Each row of a before or after table is a point. The points were changed in one or more steps. Then noise was added and the rows were shuffled. The steps act on how far a point lies along the listed directions, d1 being the first. Write out the steps. A step turns or swaps two directions, mirrors them in a line or flattens them onto one, adds a multiple of one to another, or multiplies one. Angles are multiples of 10 degrees, from the lower direction toward the higher: turns from -170 to 170, lines from 10 to 170 but not 90. Use the fewest steps. Two steps may share a direction if one is a turn and the other turns, adds or multiplies; they go together, in the order done. Otherwise the lowest direction goes first.

Directions:
(1): [-45  -3  39]
(2): [ 1 60  6]
(3): [39 -5 45]
Before:
[[  2  -6 -54]
 [ 23  -6 -22]
 [-25  28 -22]
 [-33  32  11]
 [  4  -5   6]
 [-24  -8 -60]
 [-11 -12   5]
 [ 21  22  30]
 [-43  30   9]
 [-23  14  -6]
 [  7  -1 -13]]
After, 11 rows:
[[  3 -37 -22]
 [ 17  31  24]
 [-11  -2  -6]
 [  4   1 -14]
 [ -5 -57 -23]
 [  2  -5  -6]
 [ 10 -20  30]
 [  8 -28  30]
 [  4 -23  11]
 [ -4   8  -2]
 [ 15 -38  15]]
Steps: multiply d1 by 0.4; swap d2 and d3

Directions:
(1): [ 60  21 -19  10   4 -15]
(2): [-16  44  26  37  22  -5]
(3): [ -2  32  20 -52  -7 -24]
Before (14 x 6):
[[ 56 -17 -32 -33 -21  -6]
 [-27  -1  17  49  16  28]
 [  1  -1  10 -58 -27  -9]
 [ 30   6 -10 -33  -9   3]
 [  0 -30 -12  33   4  15]
 [-17 -59 -10 -38 -33   6]
 [ 26 -29 -20  -3 -20  -1]
 [-22 -22   4  13  -6  12]
 [-42 -31  -1  29  -5  21]
 [ 34  -6 -25 -19  -9 -13]
 [ 43  -2 -21 -47 -15 -32]
 [-37 -30 -15  18  -6  10]
 [-33   0  -2 -19 -24 -13]
 [ -6 -31  -8   8  -1   9]]
After, 14 rows:
[[ 22  38   6  20  14   5]
 [-47  12   8   5 -14  -9]
 [-24  44  37  20   8  -3]
 [  4 -40 -17  16  -3  15]
 [-28 -29   4   5  -9  14]
 [-48 -50  -6   2 -17  22]
 [-11 -51  -8 -33 -20  25]
 [ 29  53   5  43  24 -29]
 [-55  -5  26  59   9  15]
 [-14 -25  -3  21   4  10]
 [ 44  40  -5  61  20  -3]
 [ 17   1  -4  48   2   1]
 [-44 -36 -13  11 -10  13]
 [ 28  27 -10  35  15 -12]]
Steps: multiply d1 by 1.3; mirror d2 and d3 in the line at 70 degrees

Directions:
(1): [ 34 -22  56  13  -6 -13 -25 -24  35]
(2): [ -7 -13  38 -60 -19  35  28   4  -7]
(3): [-37 -12  -5   5 -32 -31  29 -57  -1]
(4): [ 13 -16 -21 -30  -5 -49  23  34  42]
(5): [ -5  46  18  36 -30  16  36  21  32]
(6): [ 34  59 -11 -36 -17 -13 -17 -29  -4]
Before, 12 rows:
[[ 18 -15  22 -30   1   1 -23  -5  -2]
 [  3 -45   7 -13 -16 -37 -13 -21  16]
 [-27   6 -24   5 -23 -35  40  -9  11]
 [  0 -15 -21  24  34   0 -18  -5 -10]
 [-25  25 -35  41 -27  -4  28 -22  -2]
 [  5  11  -8  16  -9 -26   8  -4  38]
 [ 26  -7  16 -24 -22 -41  -7  -8  23]
 [ -6  34 -11 -51 -11  -5  16  -3 -12]
 [ 18  45 -42  -5  -2 -13 -13  15  13]
 [-29   6 -22  30   5  -2   2  -4  -5]
 [ -7  37  -5  10 -11 -22  -2 -32  -7]
 [  7  -9 -13  27  -6 -20  -2  29  16]]
After:
[[ 33   6  19  15  14 -29 -31   1  29]
 [ -5 -11  36  59   5  18  -1   8  13]
 [-11 -25   3 -35   9  14   3 -34 -24]
 [-12 -34 -31   7  30  10 -37  19 -37]
 [ 24  35  29   7 -15  25 -29 -27   8]
 [ 12  14 -20  20  23   9 -35  27 -27]
 [  9  -4 -35 -25  18 -20 -26  10 -17]
 [ 12   4  44  -3   9  22  -6  26   9]
 [  2 -12  53  34 -26  42  26  12  32]
 [ -9  27  10  33   4  40   1   8   2]
 [-17  15   3  25 -22  22   2 -13 -23]
 [-20 -15  32   1 -11  18  11 -10  10]]
Steps: turn d3 and d6 by -60 degrees; turn d1 and d3 by -150 degrees; turn d2 and d4 by 130 degrees; multiply d5 by 1.6

Directions:
(1): [ 28 -13 -18 -32  20 -26 -55  -4  14  -1 -14  -1]
(2): [ -5 -60  -3 -24 -34   8  -1  18 -12 -15  27   3]
Before:
[[ 16 -47 -22 -48   1 -17 -52  12   2 -11   7   7]
 [-12   2   0   4  -3  -7  -4  -1  -5  -4   0   4]
 [ -7  36  13  36  12  13  22 -14   2  13   0  -6]
 [ 17 -40 -22 -48 -11 -17 -45   5   3 -15  20   1]
 [  6   6  -4 -13   7  -7 -13   3  -1   0 -13   3]
 [ -7   5  -5  -1  -2  -3  -3  17  -9   5  -8  -7]
 [-12  14   4  19 -10   2   4   2   3   2  10   6]
 [ -4  24   1  10  15   0  10  -5   6  12 -10  -3]
 [-11   5  16  18  -5   5  22   2   8   4  16   5]
 [-21  30   3  19  -4  10  23  -2  -2   6  -5  -8]
 [  7 -49  -8 -34 -20 -14 -41  16  -2 -15  22   3]]
After, 11 rows:
[[-35  21  16  35 -15  28  62   9 -15  -4  19   6]
 [ -9   1   0   5  -2  -7  -7   0  -3  -3   2   6]
 [ -6  -5   0  -7 -13  10   9   7  -8  -7   0   2]
 [  3 -27  -9 -21  -1  -2 -15   3   0   1   5  -1]
 [  7  -4 -15 -22   4 -11 -36  -3   6   3 -11  -6]
 [ -5   3  -8   0  -3  -5  -1  18  -9   3  -1  -6]
 [-31  35  14  28 -16  21  57  -2 -14   2  21   1]
 [ 11   2  -1  -4  17 -16 -24  -8  26   8   2   4]
 [  1   5  -6   2  -1 -10 -26   1   9   1   4   6]
 [-27  38  21  42  -8  12  40  -1  -9   2  13  -2]
 [ 23 -24 -13 -21   5  -8 -43  -3   9   1   4  -2]]
Steps: turn d1 and d2 by 150 degrees
